Each row of a before or after table is a point. One or more steps were done to the points. Then noise was added and the rows were shuffled. The steps act on columns, c1 being the first. Write out the steps. A step turns or swaps two columns, mirrors them in a line or flattens them onto one, adds a multiple of one to another, or multiplies or shifts one. Angles are multiples of 10 degrees, from the lower column toward the higher: turns from -170 to 170, lines from 10 to 170 but not 90. Use the fewest steps. Two steps may share a column if one is a turn and the other turns, adds or multiplies; they go together, in the order done. Otherwise the lowest column goes first.
In the rows, 128 means zero.

Before (14 x 2):
[[147 131]
 [116 131]
 [139 144]
 [133 131]
 [108 122]
 [ 91 131]
 [ 94 117]
 [141 148]
 [101 114]
 [129 134]
 [133 106]
 [113 131]
 [121 145]
 [156 143]]
After (14 x 2):
[[ 72  92]
 [149 165]
 [115 170]
 [ 53 135]
 [155 177]
 [ 57  96]
 [184 168]
 [104 134]
 [130 143]
 [100 137]
 [136 143]
 [168 134]
 [ 86 112]
 [138  74]]
Steps: multiply c1 by 2; multiply c2 by 2.5

Before (9 x 4):
[[187 114 141 123]
 [158 127 170 160]
 [119 159 145 159]
 [149 146 135  96]
 [148 140 157 110]
 [114 155 129 168]
 [129 112 135 145]
 [114 155 134 123]
 [140 143 130 164]]
After (9 x 4):
[[ 90 144 132 132]
 [ 92 125 232 153]
 [123 115 162 187]
 [100 160 172 116]
 [157 145 146 152]
 [ 92 156 130 108]
 [135 152 142 116]
 [115 111 145 127]
 [140 137 200 149]]
Steps: turn c1 and c4 by 100 degrees; multiply c3 by 2.5

Before (12 x 8):
[[102 160 108 135 101 107 171 131]
 [ 92 157 113 154 146 139 154 115]
 [169 163 153 161  82 116 120 168]
 [135 118 127 135 118 120 139 134]
 [104 139 106 182 127 173 172  63]
 [111 124 126 123 123  83 137  83]
 [129 132 123 133 159  93 183 125]
 [123 166 128 143 126 146 134  75]
 [145 127 123 103 118  93 158 143]
 [152 135 213 152  72 167 133 123]
 [127 137 113 119 141 127 118 123]
 [131 140 156 159 105 128 117 140]]
After (12 x 8):
[[181 121 123 115 137  11 127  75]
 [145 128 124  94 130 161 136  96]
 [169 127 128  93 158 135  89 139]
 [148 128 124 123 113 190 104 152]
 [120 123 124 136 137 143 130 131]
 [136 123 119 116 115 120 119 144]
 [134 174 178 139  67  67 125 134]
 [166 134 133 107 157  77 142 129]
 [114 153 158  86  70  77 113 177]
 [184 131 133 101 115 125 136 140]
 [134 143 147 130 129  92 130  85]
 [123 149 152  97 104  75 142 152]]
Steps: turn c1 and c5 by -20 degrees; turn c1 and c7 by -120 degrees; flatten c2 and c3 onto the line at 50 degrees; multiply c4 by 2; turn c4 and c6 by -120 degrees; shift c8 by 10

Before (8 x 12):
[[122 126 147 140 100  93 182 144 161 134  98 116]
 [160 105 136 106  89  98 134 168 141 134  98  99]
 [148 112 151 164 120  91 154 130 141 127  98 123]
 [105 139 113 112 134 115 111  92 124  97 150 128]
 [149 166 116  93 148 121 131  98 121  97 155 120]
 [130 139  86 110 149 123 137 121 116 110 127 120]
 [156 103 130 125 107  87 157 144 158 168 120 115]
 [128 159 116 111 130 141 116  93 124 123 118 134]]
After (8 x 12):
[[109 142 147 187  91  79 124 119 105 134  94 115]
 [120  46 116 105 138 150 156 106 134 123 124 134]
 [126 102  86 124 176 152 164 115 139 110 133 120]
 [135  36 116 107 194 129 195  89 123  97 162 120]
 [ 84 197 136 118  81  93 171 134 114 134 128  99]
 [160  84 113 101 181 125 152 138 133  97 126 128]
 [104 186 130 154  47  86 143 157  94 168 133 115]
 [ 92 159 151 177 120  75  70 152 116 127 119 123]]
Steps: turn c1 and c11 by -130 degrees; turn c9 and c11 by -160 degrees; multiply c2 by 2.5; turn c2 and c8 by -140 degrees; add -0.7 times c3 to c6; multiply c4 by 2; turn c4 and c7 by -70 degrees; add -1.5 times c10 to c5

Before (9 x 18):
[[129 123 102 114 117 104 143 150 180 163 156 104  99 139 139 104 124 148]
 [102  99  64 167 122 140  81 112 123  54 145 177 113 152 158 109 113 119]
 [ 74 139  84 100  62 153 120 109 127  94 106 153 100 137 150  98 157 135]
 [177 160  96 126 114 131 121 148 197 151  92 106  70 123 129 108 161 127]
 [110 128  85  84 109 150 108 106 159 101 126 157  96 158 163 139 153 152]
 [ 91 127 149 127 147  76 133 139 171 141 154 126 141 110 124 152 122 103]
 [104 120 175 106 145  72 129 143 128  85 166 149 159 127  66 141  72 116]
 [119 121 116 139  74 129  94 141 133 101  97 151  89 145 154 137 149 172]
 [ 81 109 165 133 183 116 155 161 128 114 150 128 155 130  92 152  82 123]]
After (9 x 18):
[[170 146  92 127 127 135 111 144 196 161 111 142 145 128 134 138  60 145]
 [ 85 110 173 139 131 118  84 120 125 106 136 124  88 123  93 127 160 125]
 [101 136 154 163 125  76 112 123 170 131 134 120 119 108 123 115 144 147]
 [146 107 108  46 121 149 158 134 165 129 126 117 146 155 166 138  92  93]
 [100  90 171 119 132  75 113 139 131 123 152 103  82 120  69 114 162 116]
 [125 103 126  67 119 125 134 165 135 124 103 143 139 155 150 138  84  78]
 [146  56 105 181 131 137 166 164 118  99 156  88 110 149 161 117 114 107]
 [142 160 103  85 126 107  98 125 180 122 155 159 123 142 132 109  99 126]
 [128  89 131  85 124 150 142 125 123 142 120 113 151 139 153 131  94 109]]
Steps: flatten c1 and c3 onto the line at 130 degrees; swap c2 and c10; add -1.5 times c18 to c4; turn c12 and c18 by -140 degrees; flatten c5 and c14 onto the line at 100 degrees; mirror c7 and c8 in the line at 120 degrees; flatten c11 and c16 onto the line at 150 degrees; mirror c13 and c17 in the line at 40 degrees
